Each row is a point. Each copy is the shape, with its points in the same order, turned, moved and blurred by noise. Say if it was mirrored as well.

Shape:
[[-0.21 -0.54]
 [-0.47 -0.79]
 [ 3.16  1.45]
 [-0.97  2.05]
 [-1.22  1.71]
 [ 2.07  0.88]
 [-1.23 -1.49]
 [ 2.56  0.04]]
Copy 1:
[[-0.12 -0.06]
 [-0.26 -0.76]
 [ 3.15  1.60]
 [-0.91  2.24]
 [-1.43  1.85]
 [ 1.90  0.87]
 [-1.25 -1.61]
 [ 2.32  0.27]]
Copy 1 is: only turned
Copy 2 (8 x 2):
[[ 0.59 -0.44]
 [ 0.19 -0.84]
 [ 3.37  2.46]
 [-0.91  1.76]
 [-1.12  1.24]
 [ 2.13  1.61]
 [-0.29 -1.74]
 [ 3.02  0.80]]
Copy 2 is: only turned
Copy 3, 8 rows:
[[ 0.23 -0.79]
 [-0.31 -0.74]
 [ 3.96 -0.09]
 [ 0.23  1.96]
 [-0.08  1.67]
 [ 2.51 -0.21]
 [-1.22 -1.34]
 [ 2.87 -1.03]]
Copy 3 is: only turned
Copy 4:
[[-0.56 -1.40]
 [-0.50 -1.66]
 [-2.90  1.84]
 [ 1.23  0.64]
 [ 1.25  0.22]
 [-2.00  0.88]
 [ 0.04 -2.68]
 [-2.74  0.21]]
Copy 4 is: mirrored

Shape:
[[-0.79 -0.67 -2.01]
 [-0.48  3.62  2.82]
 [-0.34 -0.48  2.64]
 [ 0.37 -1.43 -0.73]
 [-1.16 -0.42  2.28]
 [ 1.21 -1.39 -2.39]
 [-0.70  0.60  0.63]
 [ 1.15 -1.30 -1.70]]
Copy 1:
[[ 1.59  0.56  1.82]
 [-3.31  3.12 -1.51]
 [-2.23 -0.22 -0.39]
 [ 0.86 -0.38  0.66]
 [-2.96 -0.13  0.65]
 [ 2.80 -0.75  0.54]
 [-1.02  1.21  0.37]
 [ 2.13 -0.86  0.45]]
Copy 1 is: mirrored
Copy 2, 8 rows:
[[-0.43 -0.75 -1.64]
 [-1.25  3.16  3.21]
 [ 1.23  0.51  2.25]
 [ 1.62 -0.77 -0.97]
 [ 0.85 -0.36  2.62]
 [ 1.56 -0.04 -2.77]
 [-0.53  0.50  0.96]
 [ 1.47  0.02 -2.09]]
Copy 2 is: only turned
Copy 3:
[[-1.88  0.52 -1.09]
 [ 4.44  0.03 -1.37]
 [ 1.38 -2.17  0.27]
 [-1.53 -0.45  0.81]
 [ 0.98 -2.52 -0.43]
 [-2.64  1.33  1.16]
 [ 0.97 -0.69 -0.65]
 [-2.17  0.51  1.29]]
Copy 3 is: mirrored

Shape, 9 rows:
[[ 1.06  0.47  3.16  0.11  1.16 -0.51]
 [-2.71 -0.93 -0.68  0.77  0.57 -1.43]
 [ 0.94 -2.07  2.58  1.70  1.84  2.18]
 [ 1.54 -1.63  2.71  0.20 -1.67  0.00]
 [ 1.59  1.70 -0.76 -0.07  0.04 -0.76]
 [-2.92 -0.22 -1.27 -0.71  0.65 -2.10]
 [ 1.07  1.51 -0.15 -0.57 -1.30  2.44]
 [ 0.39  0.77  2.42  2.27 -0.37 -1.68]
 [ 0.21 -0.92  1.35  0.68  2.28 -2.00]]
Copy 1:
[[ 0.62  1.43  2.78  1.96 -1.80  1.34]
 [-1.91 -0.72  1.67  0.61  0.45 -2.58]
 [-1.18 -2.39  2.81  3.80 -2.76  1.78]
 [ 1.64 -0.94  0.41  1.55 -3.44  1.21]
 [-0.04  0.87  0.63  0.97  1.07  1.40]
 [-0.99 -0.43  2.04 -0.01  1.24 -2.92]
 [-0.16 -0.82  1.27 -0.73 -0.26  3.46]
 [-0.91  2.01  0.81  1.64 -2.44  0.32]
 [-0.22  0.70  2.14  3.25 -0.98 -0.95]]
Copy 1 is: only turned
Copy 2, 9 rows:
[[ 1.80  2.39  0.99 -0.71  1.30 -1.26]
 [-0.88 -0.06 -1.74  2.74  0.81  0.73]
 [ 4.14  1.66  1.75  1.49  0.18  1.13]
 [ 2.53 -0.46  2.13  1.06  0.39 -2.30]
 [ 0.26 -0.06 -1.05 -1.92 -0.12 -0.61]
 [-2.21 -0.23 -1.60  1.63  1.44  0.78]
 [ 0.22  0.03  1.53 -1.55 -2.90  0.20]
 [ 1.92  1.97 -1.00  0.81  0.21 -2.69]
 [ 1.78  1.03 -1.04  0.63  2.70 -0.01]]
Copy 2 is: only turned
